Each row of a before or after table is a point. The points were changed in one or more steps. Then noise was added and the rows were shuffled. The steps act on columns, c1 being the first. Name the steps. A step turns or swaps two columns, mirrors them in a line or flattens them onto one, adds a multiple of one to another, or multiplies or shifts one. Angles are multiples of 10 degrees, from the lower column toward the higher: turns from -170 to 170, lines from 10 to 170 but not 90. Use the fewest steps. Two steps may share a column if one is a turn and the other turns, adds or multiplies; they go together, in the order done. Otherwise the lowest column goes first.
(in the rows, 128 means zero)

Before (10 x 2):
[[130 108]
 [154 182]
 [125  73]
 [126 181]
 [127 101]
 [114  68]
 [137 161]
 [130 144]
 [100 128]
 [148 178]]
After (10 x 2):
[[147 140]
 [ 99  99]
 [111 103]
 [ 53  68]
 [179 185]
 [199 180]
 [169 156]
 [ 73  71]
 [209 183]
 [ 98 130]]
Steps: add 1 times c2 to c1

Before (14 x 4):
[[115 129 178 174]
 [135 174 176 164]
 [166  86  88 111]
 [ 95 137 131 186]
 [176  97  69  94]
 [147  57  94  71]
 [177 136 102 101]
 [125 117 190 156]
 [177  80  81 105]
 [203 113 117 132]
 [125 173 167 120]
 [ 68 124 167 189]
 [122 115 137 162]
 [222 127 105  75]]
After (14 x 4):
[[121 172 192 164]
 [200 182  98  71]
 [179 126  54  96]
 [163  76  80  72]
 [157 166  88  99]
 [ 94 168 180 125]
 [141 120 208 155]
 [198 150 112 135]
 [136 114 139 161]
 [134 121 199 172]
 [175 114  77 109]
 [114 116 135 184]
 [190 112  61 108]
 [ 98  98 180 191]]
Steps: turn c1 and c2 by 30 degrees; add 0.3 times c4 to c1; multiply c3 by 1.3

Before (14 x 6):
[[131 183 130 132 139 163]
 [146 125 145 134 104  60]
 [172 122 139  88 116 154]
 [136 249 136 146 104 128]
 [158 106 120 132 132 106]
 [179 137 129 121  98 144]
 [128 113 132 150 149 166]
 [149 100 154 139 101 146]
 [121 131 129 138 122 139]
 [131 142 117 150  96 151]
 [124 106 125 129 106 122]
 [120 117 131 108 100  78]
 [136 106 133  92 131  82]
 [119 104 157 138 106 161]]
After (14 x 6):
[[157  90 111 138  96 120]
 [132 179 127 131 126  91]
 [138 230 123 146 105 136]
 [176 144 144 120  95 124]
 [121 138 124 108 119 183]
 [123 106 130 129 109 141]
 [174 162 132  88 108 107]
 [122 121 125 138 120 120]
 [127 119 140 149  90 117]
 [151 119 117 134 127 201]
 [152 103 145 132 140 148]
 [137 143 125  92 146 170]
 [129  91 124 150 134  86]
 [130  94  98 139  96 104]]
Steps: mirror c1 and c3 in the line at 10 degrees; add -1 times c4 to c2; mirror c5 and c6 in the line at 170 degrees

Before (13 x 8):
[[142 110 120 125 110  92 115 142]
 [ 92 134 115 132  85 180 107 196]
 [156  98 139 121 128 185 105 157]
 [116 203 120 103 142 148 145 132]
 [117 115 178 107 107  92 190 124]
 [116 101 141 152 118 111 116 131]
 [170 100 109 154 122 112 121 162]
 [137 136 152 100 152 136 128 144]
 [152 160 128 155  48 125 102 150]
 [153 116 137 157 130 116 161 169]
 [104 100 125  91 136 110 147 114]
 [118 137 148 104 124 190 104 147]
 [121 105 113 139 117 132 149 136]]
After (13 x 8):
[[117 246 119 102 144 142 110 133]
 [136 100 121 126 110 100 144 142]
 [124 140 152 101 150 133 136 144]
 [145 179 129 156  47 125 160 151]
 [118  82 126  92 136 115  98 114]
 [111  93 113 138 117 130 115 137]
 [161 137 114 131  85 166 102 197]
 [ 73 107 178 107 107 102  97 124]
 [ 89 109 136 157 129 120 142 168]
 [119  82 110 153 124 116 169 162]
 [145  86 140 152 116 118 121 132]
 [140  80 139 120 129 168 161 157]
 [154 143 149 104 124 172 127 147]]
Steps: turn c1 and c7 by 110 degrees; multiply c2 by 1.6; multiply c6 by 0.7

Before (14 x 9):
[[ 63 115 141 103 151  92  86  94  83]
 [ 69 186 173 100 121  62 137 138  90]
 [ 71 150 170 106 130 176  99 187 139]
 [129  83 178 127 123 142  73 138 157]
 [109  84 170 150 123 135 182 201 194]
 [133 120 123 126  96 111 108  97  96]
 [ 76  84 108  89 129  58 148  88  96]
 [109 104 102  84 126  74 128 113 156]
 [ 76 174 166  70 161  92 122 207 109]
 [118 123 206  98 141 155 117 124 114]
 [148  55  95 123 118  86 139 120 104]
 [ 40 197 167  92 192  71  74 170 103]
 [113 122 105 105 155  83 144  85 109]
 [112  88 169  89 112 141  71 150 143]]
After (14 x 9):
[[ 77  85 107  20 129  60 149 137  96]
 [ 64 114 143  69 152  90  84 160  83]
 [111  88 171 101 111 141  70 128 143]
 [117 123 206 126 140 156 117 145 112]
 [129  82 176 141 122 141  73  95 158]
 [132 120 123 108  97 112 106 143  98]
 [109 104 102  30 127  75 128  70 156]
 [ 77 174 165  34 161  91 122 237 109]
 [108  85 169 158 125 134 183 101 193]
 [ 72 150 170 153 130 176  98 169 138]
 [ 40 198 169  34 191  71  73 207 103]
 [148  55  96  81 119  85 139 155 104]
 [112 120 105  60 155  84 147 111 108]
 [ 69 186 173  34 122  61 138 194  89]]
Steps: add 1 times c6 to c4; add -1.5 times c9 to c8

Before (13 x 12):
[[105 146  87 159 132 184  42 130 126  91 182 141]
 [ 95 176 192 141 190 193  44  91 190 191 110  73]
 [140 130 143  97 124 106 157 135 142 145 190  73]
 [177  70 100 129 135  90 121 150 131 128 162  81]
 [115  66 145  81 192 113 130 134 167 116 164 146]
 [186 137 112 157 113 202 154  69 122 126  77  71]
 [131 117 200 130 103 148  50 126 163  75  76 117]
 [ 58 106 115 165 180 164 102  92 133 108 127  98]
 [137 146 115 183 149 164 124 107 200  88 126  73]
 [142  64 194 176 151 157 139 200 134 100  82  94]
 [ 96 165  82 109  97 133 139 106 132 181 107 149]
 [ 84 166 194 155 182 123  46 153  81 135  85 186]
 [129 184 129  76 117 133 124 184 159 106  77  65]]
After (13 x 12):
[[185 102  46 149 130 175  93 126 123  87 109 138]
 [ 74  95 124  57 102 133 129 218 152 102 127  66]
 [ 84 170 133 191 137 156 195 244 165 102 144 106]
 [ 86  86  45 142 185 125 187 168 141 135  94 202]
 [ 80 138  49 130  88 154 204 125 118  75 134 108]
 [121 140 104 175 141 161 118  73 188 108  63 123]
 [ 77 110 152 158 132 201 113  30 128 122 195  72]
 [109  81  45 126 101 190 196  69 224 190 100  98]
 [190 127 154  98 116 107 147 142 141 143 137  74]
 [165 183 121 153 135  89 100 170 154 128 179  90]
 [104 105 138  95 115 132  84  91  95 180  96 137]
 [125  97 126 173  68 166 114  87 191  87 136  86]
 [164 202 133 104 111 113 144 138 195 114 120 164]]
Steps: swap c1 and c11; mirror c2 and c4 in the line at 100 degrees; swap c3 and c7; turn c5 and c12 by 20 degrees; turn c5 and c9 by 70 degrees; multiply c8 by 1.6

Before (12 x 14):
[[188 124 120  81  92 132  44  87 102 146 147 170 109 118]
 [130 149 150 110 122 226 129 151 109 156  42 156 160  89]
 [134 168 140 150 122 181 143  89 141 100  57 151 160  79]
 [169 152 142 126  95 209 141 117 165  96 116 144 128 105]
 [120 111 132  84  74 138 189 105 133  65  99 117 166 112]
 [131 188 142 101 105 188 140 105 158 120  98 101 150  82]
 [130 147 119 133 110 196 139 106 110 111  96 107 101 105]
 [131 126 158 135  91 146 137 110 167 132 100 122 127  96]
 [226 106 161  72 167  60 147 122 148 129  97 115 141 103]
 [210 140 151 115 151  91 133 161 114 151 124 137 143  51]
 [195  96 114  85 165  89 167 110 148 161 131 135 143  64]
 [155 172 126  96  78 132  96  65  99 157 163 204  73 167]]
After (12 x 14):
[[171 175 119 125 164 210 141 120 164  94 117 117 125 108]
 [129 165 138 134 144 194 139 104 110 110  96 143 162 106]
 [133 125 103 136 170 148 137 109 167 131 101 137 133  95]
 [193  65 136  85  88  89 167 110 148 161 133 136 116  67]
 [133 205 117 149 136 181 143  88 144 103  56 121  92  80]
 [154 215 138  96 177 130  96  65  98 158 163  29 151 167]
 [133 249 119 100 152 189 140 106 159 120  99 167 118  82]
 [210 153 101 114 108  90 132 160 114 152 124 124 113  51]
 [188 122 142  82 161 132  43  86 104 145 146  58 123 118]
 [131 170 108 108 137 228 128 152 110 155  42 112  90  89]
 [226  86  89  72  94  62 148 122 149 129  98 149 123 105]
 [120  95 133  84 181 139 190 105 132  66  98 166 104 112]]
Steps: multiply c2 by 2; turn c3 and c5 by 170 degrees; add -0.3 times c7 to c12; turn c12 and c13 by -160 degrees

Before (9 x 18):
[[ 75 108 148 168  97 151 121 104  81 122 150 165 183 146 161  93 139 143]
 [115 133  78 156 163 181  88 125 140 109 151  82 126  77 143 158  92 172]
 [118  90 129 154 140 150 114  87 103 105 179 200 122 148 145 120 155 150]
 [107 125 137 165 110 140 101  94 128 163 173 159 120 190 154 105 105 172]
 [ 96 124 132 129 149 145 155 119 112 113 177 138 157 147 189 112 132 183]
 [ 88 161 122 133 178 165 106 157 181  85 169  91 103 111 113 154  68  85]
 [ 87 183 138 190 138 130 125 103 106 157 212 184 180 151 106  78 147 102]
 [164 141 154 138 154 146 152 119 160  49 129 111  87 113  98 122 121 134]
 [156 168 127 124 172 183 148 166 145  80 121 110  96 122  79 183 121  97]]
After (9 x 18):
[[ 80 114 129 191 136 129 121  84 106 170 161 191 179  75 103  74 162 106]
 [156  96 122 125 173 214 146 158 147  73 124 107  93 103  76 185 115  97]
 [114  80 131 151 162 212 117 134 139 103 138  82 127 161 146 160  53 170]
 [ 94 147 120 127 151 149 144 119 114 122 146 141 160 118 189 113 141 180]
 [116 166 136 150 139 167 119  92 107 122 153 198 126 146 143 120 185 155]
 [164 110 128 134 159 159 136 119 158  38 126 113  84 133  99 122 114 134]
 [ 78 155 131 169  99 164 115 101  82 146 132 162 183 130 157  88 150 138]
 [109 174 145 170 112 156 103  80 133 163 148 158 125  91 158 100  80 172]
 [ 86  94 138 131 173 193 112 153 178  63 146  92 101 109 110 154   9  83]]
Steps: turn c2 and c14 by -130 degrees; add 0.3 times c14 to c8; flatten c3 and c7 onto the line at 120 degrees; multiply c6 by 1.6; add -0.5 times c9 to c10; multiply c11 by 0.4; multiply c17 by 2

Before (11 x 24):
[[136 157 165 125 143 137 129  58 128 160 124 124 134 129 146 198 119 155
  104 124 182  90 149  94]
 [125 116 117 127 150 130 109 137 164 103 120  98  81 134 148  65 149 126
  118 105 146 114 123 126]
 [154  94 163 137 202 107 145 136 135 126 167 135 108  82 138 130 154  90
  195 146 116 130 107  95]
 [110 122 105 135 132 114 134 118 198  86 140  92  85 120 145  99 120  99
  146 109 147 113 101  82]
 [164 147 167 156 130 140 128  88 118 136 109 154 142 183 130 184  89 147
  107 130 153 115 113 101]
 [148 117 112 108 115 133 137 143 162  88 144  97 109  96 128  96 126 112
  104  83 150 134 119 102]
 [141 110 116 131  88 132 135 142 159  93 130  92  74 120 145 101 168 131
  139  92 138  92  87 106]
 [142 117 164 156 152 114 103 135 159 125 162 126  95  95 138 165 154  75
  184 141 154 148 155 114]
 [158 131 110 143 180  93 123 173 140 108 165 106 106  96 160 135 150  77
  183 135 163 108 124 104]
 [163 160 135 121 117 146 125  61 112 161 127  99 118 163 141 166 113 125
  109 146 139 127 132  94]
 [166 120 167 148 126 143 135  50  85 117 122 138 138 156 133 176  98 146
  116 179 169  97 161  88]]
After (11 x 24):
[[148 118 112 130  98 133 133 143 110  87 143 167 121  96 127  97 125 132
  104  83 151 134 120 102]
 [141 117 164 127 191 114 163 135  72 120 163 131 128  95 139 165 154 188
  184 142 154 149 156 115]
 [125 115 118 146 143 130 158 136 112  95 120 153 122 134 148  65 149 129
  118 106 145 114 123 126]
 [165 119 168 141 118 144 107  51 129 121 122 104 125 156 133 177 100 121
  116 180 169  97 161  87]
 [110 122 104 145 145 113 147 118  83  80 139 162 120 120 146  99 120 158
  146 110 147 114 101  82]
 [136 156 166 138 127 137 129  58  92 161 124 124 133 129 147 199 119 102
  103 123 182  92 150  93]
 [142 111 117 154  95 132 129 143 108  85 132 152 121 120 145 100 168 128
  139  93 137  92  87 106]
 [164 160 135 140 104 145 126  60 137 159 126 155 133 163 141 166 113 126
  110 145 139 127 132  94]
 [163 148 166 137 115 141 125  86  98 137 109  87 130 183 131 184  88 127
  107 129 154 115 112 101]
 [154  94 164 114 250 106 114 135  81 123 167 129 127  83 139 130 153 167
  195 146 115 131 106  95]
 [157 130 110 134 218  93 138 173 137 104 163 153 123  96 160 135 149 180
  183 136 162 106 124 103]]
Steps: turn c7 and c9 by -160 degrees; add -1 times c3 to c9; turn c4 and c18 by 150 degrees; turn c4 and c12 by 140 degrees; add 0.7 times c19 to c5; flatten c10 and c13 onto the line at 10 degrees
